Each row of a before or after table is a point. One or more steps were done to the points. Then noise was added and the rows were shuffled. The steps act on columns, c1 being the first. Write out the steps. A step turns or swaps two columns, mirrors them in a line or flattens them onto one, adds a multiple of one to another, or multiplies or shifts one. Angles are multiples of 10 degrees, from the lower column toward the higher: turns from -170 to 170, lines from 10 to 170 but not 90. Use the fewest steps. Two steps may share a column if one is a turn and the other turns, adds or multiplies; they go together, in the order done. Otherwise the lowest column goes first.

Before (13 x 3)
| -0.1 |  3.4 |  0.2 |
| -2.7 | -2.3 |  4.9 |
|  0.1 | -0.1 |  4.2 |
|  1.8 |  1.3 | -3.9 |
|  0.6 |  0.2 |  3.7 |
| -2.3 |  2.7 |  0.8 |
| -3.9 | -3.4 | -5.7 |
| -1.3 |  0.8 |  2.4 |
| -3.0 | -3.7 | -4.4 |
|  2.3 |  3.7 | -7.4 |
|  0.3 | -2.3 | -6.1 |
| -0.1 |  2.4 | -2.9 |
|  0.4 | -0.1 | -0.2 |
After (13 x 3)
|  1.3 | -0.4 |  7.8 |
|  7.5 |  3.8 | -3.6 |
| -8.9 | -3.3 | -2.1 |
| -3.1 | -2.4 | -2.3 |
| -6.3 | -2.2 |  8.7 |
|  5.0 |  3.4 |  4.4 |
|  3.6 |  2.3 |  0.8 |
|  0.2 | -0.5 |  3.7 |
|  1.7 |  2.8 |  5.0 |
|  3.3 |  1.0 | -0.3 |
| -0.2 | -0.1 |  8.3 |
| -8.4 | -3.2 | -0.6 |
| -0.2 |  0.7 |  6.1 |
Steps: add 1.5 times c2 to c1; shift c3 by 4.0

Before (8 x 8)
|  1.3 | -4.0 |  3.5 | -1.4 | -5.2 | -5.0 |  2.9 |  3.7 |
|  4.0 | -6.1 |  5.1 |  4.0 | -4.3 |  0.6 |  1.0 |  5.0 |
| -4.8 |  2.7 |  4.9 |  2.8 |  0.5 |  0.0 | -3.6 | -1.5 |
| -4.1 |  0.1 | -2.2 | -3.7 | -3.4 |  4.6 |  5.0 |  2.4 |
| -1.5 |  3.3 | -1.1 |  0.9 | -4.3 | -4.4 |  3.9 | -0.7 |
| -3.5 | -4.2 | -4.4 |  3.5 |  4.9 |  0.0 |  6.6 |  5.5 |
| -3.9 |  2.9 | -3.8 | -1.9 |  1.7 |  3.1 |  0.0 |  8.0 |
| -1.1 |  0.8 |  1.2 |  0.4 |  2.9 |  1.7 |  4.2 |  1.9 |
After (8 x 8)
| -1.3 |  0.5 |  2.1 |  2.4 |  2.7 |  1.3 |  3.3 |  1.8 |
| -1.3 |  3.2 | -2.6 |  1.7 | -4.4 | -3.6 |  3.5 | -0.5 |
| -4.7 |  2.5 |  5.0 | -4.6 |  0.1 | -1.6 | -0.4 | -1.0 |
| -3.9 |  0.1 | -0.7 |  6.0 | -2.9 |  5.2 |  1.0 |  2.9 |
|  1.4 | -3.9 |  1.8 |  3.1 | -5.5 | -5.9 |  1.1 |  3.5 |
|  4.1 | -6.0 |  5.2 | -2.4 | -4.0 | -1.6 |  2.9 |  4.9 |
| -3.4 | -3.9 | -4.3 |  2.1 |  4.6 |  1.7 |  7.3 |  5.4 |
| -3.6 |  2.9 | -2.6 |  1.5 |  1.6 |  4.3 | -1.1 |  8.3 |
Steps: turn c3 and c6 by -20 degrees; mirror c4 and c7 in the line at 70 degrees

Before (11 x 14)
| -0.6 | -0.9 | -2.5 |  0.0 |  3.4 |  5.8 | -0.3 |  7.5 | -0.4 | -2.0 |  2.0 | -3.6 |  3.8 |  0.1 |
|  0.7 |  5.1 |  3.8 | -1.7 | -3.1 | -4.3 |  1.4 |  4.4 | -3.2 |  1.2 |  1.7 |  2.9 | -3.1 | -3.3 |
|  5.7 |  5.5 |  2.0 | -3.4 | -0.2 | -2.4 |  0.9 |  4.1 | -2.4 |  3.6 | -2.3 |  1.3 | -6.6 |  2.6 |
| -4.9 |  6.1 | -2.0 | -0.3 | -0.1 |  3.9 | -0.3 | -0.6 |  9.8 |  1.1 | -0.5 |  4.9 |  1.3 | -3.0 |
| -1.5 | -2.0 | -0.9 |  0.2 | -0.2 |  5.7 |  2.1 |  2.9 | -2.2 | -2.4 |  1.3 |  2.7 | -0.4 |  3.3 |
|  2.6 |  1.8 |  2.2 | -3.9 |  2.6 |  2.6 |  0.1 |  1.6 | -5.9 |  4.5 | -0.3 |  5.1 | -3.7 | -2.9 |
| -3.8 |  5.5 |  0.8 |  3.2 | -1.0 |  2.9 |  1.1 | -4.6 |  4.1 |  2.4 |  0.2 |  0.2 | -2.3 | -4.3 |
|  4.9 |  5.9 |  1.3 | -5.5 | -3.7 |  4.7 | -4.6 |  3.4 | -5.1 |  5.6 |  2.6 |  3.4 | -6.1 |  1.1 |
| -1.5 |  5.6 |  2.7 |  5.5 |  1.4 |  2.1 | -1.3 | -2.8 | 10.0 | -2.2 |  1.9 |  4.7 | -1.4 | -5.8 |
| -3.6 |  0.5 |  5.5 | -1.1 |  2.6 |  7.6 |  0.1 |  6.8 | -0.5 | -3.8 | -1.1 | -1.9 |  4.0 |  1.2 |
|  1.7 |  0.1 |  2.1 |  0.4 | -1.6 |  0.2 | -1.8 |  7.9 | -5.5 |  5.9 | -1.9 |  2.5 | -4.5 |  1.4 |
After (11 x 14)
|  0.6 |  5.8 |  3.7 | -3.1 | -3.1 | -4.2 |  1.5 |  4.4 | -2.0 | -1.7 |  1.7 |  2.7 | -3.0 |  1.8 |
| -3.7 | -0.5 |  5.5 | -1.1 |  2.7 |  7.5 |  0.1 |  6.8 |  0.2 |  0.5 | -1.1 | -1.9 |  5.5 |  1.0 |
| -0.6 | -0.7 | -2.4 |  0.0 |  3.5 |  5.7 | -0.3 |  7.5 | -0.3 |  1.6 |  2.1 | -3.6 |  3.9 | -0.7 |
|  2.6 |  3.4 |  2.2 | -6.2 |  2.6 |  2.5 |  0.2 |  1.6 | -3.1 |  0.2 | -0.3 |  5.1 | -5.8 | -0.4 |
|  5.7 |  1.5 |  2.0 | -4.1 | -0.2 | -2.4 |  0.9 |  4.0 | -0.3 | -2.7 | -2.2 |  1.3 | -7.1 |  6.0 |
| -3.7 |  6.8 |  0.8 |  4.8 | -1.1 |  2.9 |  1.0 | -4.6 |  1.9 | -0.2 |  0.2 |  0.2 | -3.4 |  1.5 |
| -1.4 |  8.1 |  2.7 |  9.8 |  1.4 |  2.2 | -1.1 | -2.8 |  6.1 | -2.6 |  1.8 |  4.7 |  0.8 |  0.5 |
|  1.8 | -1.0 |  2.1 | -2.4 | -1.6 |  0.2 | -1.7 |  8.0 | -5.0 |  0.4 | -1.8 |  2.4 | -7.4 |  0.9 |
| -1.4 | -3.9 | -0.9 | -1.0 | -0.2 |  5.6 |  2.1 |  2.9 | -2.0 | -1.8 |  1.3 |  2.7 |  1.6 |  0.7 |
| -4.8 |  6.1 | -2.1 |  4.7 | -0.1 |  3.9 | -0.3 | -0.6 |  8.6 |  1.8 | -0.5 |  4.8 | -0.1 |  2.7 |
|  5.0 |  3.0 |  1.3 | -7.3 | -3.7 |  4.7 | -4.6 |  3.5 | -1.6 | -1.0 |  2.6 |  3.4 | -8.3 |  5.2 |
Steps: turn c2 and c14 by 50 degrees; turn c4 and c9 by -30 degrees; turn c10 and c13 by -50 degrees

Before (10 x 24)
|   3.5 |   1.3 |   0.3 |  -0.9 |  -1.5 |  -0.5 |   0.7 |   0.3 |   3.9 |   1.9 |  -4.1 |  -0.4 |   4.8 |  -1.1 |  -3.5 |   0.7 |  -3.1 |   1.8 |   0.5 |   0.2 |  -7.5 |   0.4 |   0.8 |  -2.3 |
|   7.2 |  -1.2 |  -1.3 |  -2.0 |  -4.3 |  -0.6 |   1.4 |  -5.3 |   3.2 |  -4.3 | -17.0 |   9.4 |   6.9 |   7.3 |   1.9 |   5.2 |   2.4 |   4.7 |   8.3 |   1.5 |  -6.2 |  -3.2 |   5.1 |   7.1 |
|   0.4 |   0.0 |  -0.9 |   2.7 |   2.7 |  -2.4 |   0.9 |   2.4 |   6.8 |   1.8 |   2.2 |  -2.3 |   1.2 |  -1.9 |  -3.4 |   3.0 |  -6.4 |  -1.7 |   0.0 |  -1.9 |   0.9 |  -0.9 |   4.6 |  -1.6 |
|  -0.7 |   2.6 |  -1.2 |   3.9 |  -3.0 |   2.7 |   1.2 |  -1.3 |   1.4 |   0.6 |  -2.8 |   5.4 |  -2.3 |  -0.2 |  -2.3 |  -4.1 |   4.3 |  -1.3 |  -5.2 |  -1.7 |   5.1 |   3.4 |  -5.8 |   4.4 |
|  -2.8 |   1.3 |   2.2 |   2.9 |  -0.7 |   5.5 |   4.0 |   0.1 |   4.5 |  -3.5 |  -1.3 |   3.0 |  -4.0 |  -2.0 |   0.3 |  -3.9 |  10.9 |  -1.7 |  -1.9 |  -1.3 |   1.4 |   4.8 |  -5.3 |   4.4 |
|   1.4 |   3.7 |   0.4 |   3.2 |   1.4 |  -4.9 |  -0.4 |   4.1 |   1.2 |   2.7 |   2.0 |  -2.7 |   2.3 |  -4.3 |   0.3 |   4.6 |  -1.4 |  -0.1 |  -1.4 |  -1.3 |  -3.1 |   1.0 |  -1.6 |   1.2 |
|  -0.8 |  -2.6 |  -0.5 |   1.0 |  -3.3 |   8.0 |  -1.7 |  -0.5 |   0.3 |  -3.4 |  -1.0 |   4.8 |  -1.4 |  -4.6 |  -1.3 |  -2.1 |  10.0 |  -2.0 |  -2.0 |  -0.1 |   7.6 |   4.2 |  -3.3 |   2.0 |
|   0.0 |   1.5 |  -1.2 |  -3.6 |   0.5 |  -2.3 |  -1.4 |   0.5 |   6.2 |   3.1 |   0.7 |   3.4 |  -0.8 |  -1.5 |   2.6 |   1.1 |  -3.7 |  -0.4 |  -1.0 |   0.8 |   0.6 |  -3.3 |  -1.0 |  -2.8 |
|   4.0 |   1.0 |   0.2 |  -2.0 |   0.3 |  -1.5 |   0.8 |  -0.5 |   3.9 |  -5.5 |  -2.7 |   2.9 |   1.4 |   0.2 |   1.6 |   3.5 |  -8.9 |   1.3 |  -1.8 |   4.4 |  -1.6 |  -0.7 |  -1.0 |  -1.6 |
|   3.7 |  -1.4 |  -3.6 |  -3.1 |   4.8 |  -0.4 |   2.3 |   3.5 |   1.6 |   1.6 |  -1.1 |  -1.6 |   1.7 |   3.4 |   0.1 |   1.9 |  -4.3 |   2.0 |   0.5 |   6.1 |   2.6 |  -0.8 |   3.5 |  -4.8 |
After (10 x 24)
|   3.2 |   4.0 |   0.5 |   3.2 |   2.0 |  -4.9 |   0.3 |   4.1 |   1.1 |   2.9 |   3.0 |  -3.1 |   2.3 |  -2.6 |  -1.2 |   4.1 |   1.7 |   0.0 |  -1.7 |  -1.7 |  -2.7 |   1.0 |   1.2 |   1.2 |
|  -1.9 |  -2.9 |  -0.3 |   0.9 |  -3.0 |   8.1 |   0.2 |  -0.5 |   0.6 |  -3.1 |  -3.0 |   4.5 |  -1.4 |  -8.0 |  -1.1 |  -1.9 |   4.6 |  -1.7 |  -1.9 |   0.1 |   7.7 |   4.0 |   3.4 |   2.1 |
|   9.7 |   1.1 |   0.1 |  -1.5 |   1.2 |  -1.8 |  -0.2 |  -0.5 |   3.5 |  -5.7 |  -0.2 |   3.0 |   1.2 |   4.0 |  -2.0 |   3.7 |  -2.1 |   1.1 |  -1.8 |   4.3 |  -1.7 |  -0.4 |  -0.4 |  -1.5 |
|  -7.0 |   1.1 |   2.1 |   2.9 |  -0.8 |   5.6 |  -0.6 |   0.6 |   4.5 |  -3.7 |  -1.0 |   3.1 |  -4.4 |  -5.8 |  -3.5 |  -3.9 |   3.5 |  -1.3 |  -1.8 |  -1.1 |   1.4 |   4.3 |   3.7 |   4.7 |
|   9.0 |   1.0 |   0.0 |  -0.8 |  -1.6 |  -0.3 |  -0.1 |   0.3 |   3.9 |   1.8 |  -9.5 |  -0.5 |   4.9 |   0.8 |   2.9 |   0.7 |  -0.3 |   1.9 |   0.5 |   0.6 |  -7.2 |   0.3 |   1.7 |  -2.1 |
|  -1.6 |   2.6 |  -0.4 |   4.2 |  -3.2 |   2.5 |  -0.1 |  -1.6 |   1.7 |   0.6 |  -6.4 |   5.7 |  -2.6 |  -2.3 |  -2.0 |  -4.3 |   0.9 |  -1.1 |  -5.2 |  -1.7 |   4.7 |   3.1 |   6.1 |   4.1 |
|   9.5 |  -1.4 |  -4.2 |  -3.2 |   5.2 |  -0.2 |   0.2 |   3.4 |   1.7 |   2.0 |  -0.8 |  -1.7 |   1.5 |   4.4 |   2.1 |   2.3 |  -2.8 |   2.0 |   0.6 |   6.3 |   3.1 |  -0.7 |  -3.0 |  -5.0 |
|   0.1 |   1.1 |  -1.3 |  -3.7 |   0.7 |  -2.6 |  -0.3 |   0.7 |   6.1 |   3.5 |   4.6 |   3.0 |  -0.9 |   0.6 |  -2.5 |   0.7 |  -0.4 |  -0.2 |  -1.3 |   1.1 |   0.8 |  -3.0 |  -1.1 |  -2.5 |
|   1.3 |   0.4 |  -1.3 |   2.8 |   2.6 |  -3.0 |  -0.1 |   2.6 |   6.7 |   1.6 |  -2.8 |  -2.5 |   1.0 |   1.6 |   5.5 |   2.9 |  -0.4 |  -1.8 |   0.2 |  -1.8 |   0.7 |  -0.9 |  -1.1 |  -1.8 |
|  18.3 |  -1.4 |  -1.4 |  -2.4 |  -4.0 |  -0.5 |   0.2 |  -4.9 |   3.2 |  -4.3 | -14.3 |   9.0 |   6.9 |   4.3 |   2.4 |   5.2 |  -2.6 |   5.1 |   8.8 |   1.0 |  -6.2 |  -3.4 |  -4.7 |   7.0 |
Steps: multiply c1 by 2.5; multiply c7 by 0; add 1.5 times c15 to c11; turn c15 and c23 by -140 degrees; flatten c14 and c17 onto the line at 150 degrees
